Each row is a point. The points of each table are mixes of a few directions, plus a little noise. How many directions does each table use, and how many do they share? Where both have some left over, give the other angles between the two spaces (their principal angles), to ten degrees, smallest first.
In the rows, zero is written as 128.

First, 5 rows:
[[ 57 134 114]
 [177 198 127]
 [108  66 134]
 [139 116 132]
 [159 126 134]]
Second:
[[139  87  80]
 [113 196 185]
 [133 148  96]
 [133  67 126]
 [123 142 152]]
Directions: first 2, second 2, shared 1; angles 90

First, 8 rows:
[[ 95 128 137 133 123 111]
 [ 81 126 141 136 113 110]
 [115 137 133 125 152  97]
 [134 109 125 138  76 180]
 [106 146 136 121 174  71]
 [150 125 121 127 122 148]
 [249 123  93 114 135 201]
 [ 94 130 138 131 129 105]]
Second (7 x 6):
[[125 143  98  92 119 118]
 [121 126 149 150 153 137]
 [115  83 202 217 120 135]
 [ 91 132 143 139 141 120]
 [211 138  80  85 129 152]
 [135 137 112 110 130 128]
 [ 97 136 112 104 104 105]]
Directions: first 2, second 3, shared 1; angles 50

First (8 x 8):
[[115 127 119 129 137 133 111 131]
 [144 131 138 126 116 120 150 123]
 [112 169 107 120  68  88 177  86]
 [220 122 195 123  99 113 216 125]
 [139  87 146 136 190 170  74 171]
 [ 94 137 102 128 127 125 107 121]
 [ 92 109 107 134 175 157  60 152]
 [107 143 109 127 113 117 129 115]]
Second:
[[189 149 127 238 131  69 118 144]
 [123 125 126 144 131 123 119 128]
 [140 131 134  85 121 140 148 127]
 [  7 139 117 126 145 170  94 126]
 [138  77 124 128 130 119 111 114]
 [140 177 138  92 118 143 164 140]
 [143 165 137  83 117 144 163 136]
 [103 160 129 132 130 138 131 136]
 [169  31 122 123 128 105 104 102]]
Directions: first 2, second 3, shared 0; angles 30, 70

First:
[[ 57  87 146 109 122 134  97 160 159  86 143]
 [ 97 127  94 189 104 173  63 126 150 130 131]
 [191 139  76  96 232 105 164 104 127 140 172]
 [115 124 165 114  95 117 142 139 119 122 108]
 [167 143 168  90 119  92 189 124  95 140 105]
 [169 138  41 145 223 142 110 101 146 143 180]
 [ 90 122 157 148  67 142 105 142 130 121 102]
 [138 145 177 132  61 118 153 128  98 143  82]]
Second, 10 rows:
[[120 159 129 135  90 138 132 126 106 160  97]
 [168 123  43 148 197 119  81 114 131 140 167]
 [144 113 143  81 120  69 135 148  91 130 114]
 [143 104 110 118 161 104 112 133 130 115 150]
 [140 156 168 110 102 126 185 121 108 146  99]
 [126 121 180 118 131 141 179 122 152 100 133]
 [107  97  74 106  99  57  26 173  76 147 111]
 [145 122 140 135 169 151 161 110 163 104 157]
 [157 190  96 170 141 183 160  86 131 174 123]
 [ 28  92 197 158  69 193 110 149 193  66 128]]
Directions: first 3, second 4, shared 2; angles 30

First:
[[ 27 165 202 169  62 168 191  78 181 175 184  81]
 [136 115 133 138 130 126 110 127 104 136 109 120]
 [165 105 105 130 150 108  79 141  75 124  76 134]
 [164 132  53  88 172  97  99 161 127  92 100 185]
 [119 131 107 131 135 116 104 128 111 133  98 141]
 [133  79 119 120 181 153 119 150 136 139 140 156]
 [117  61 185 172 144 166 101 119  82 181 114  93]
 [159 187 131 108  76 100 169 119 152  83 155 106]
 [132 178 115  97 102 118 179 128 185  90 175 136]]
Second (9 x 12):
[[ 89 139 146  94 144  66 136 183  98 143 163 112]
 [220 110 149 159  93 173  41  88 185 163 136 184]
 [ 63 190 123  70 153 106 160 154 101 111 143 112]
 [122  90 157 147 150  99 168 140  71 125 121 130]
 [100 149 112 107 104 163 141 132 137  93 107 135]
 [128 154  97 136 166 133 148  84 135 128 122  95]
 [199 147 150 146 154 158  84  60 146 161 139 166]
 [ 78 107  89 112  40 160 128 191 169  79  98 118]
 [154  65 129 181 149  93 144 122 111 149 124 101]]
Directions: first 4, second 5, shared 0; angles 40, 80, 90, 90
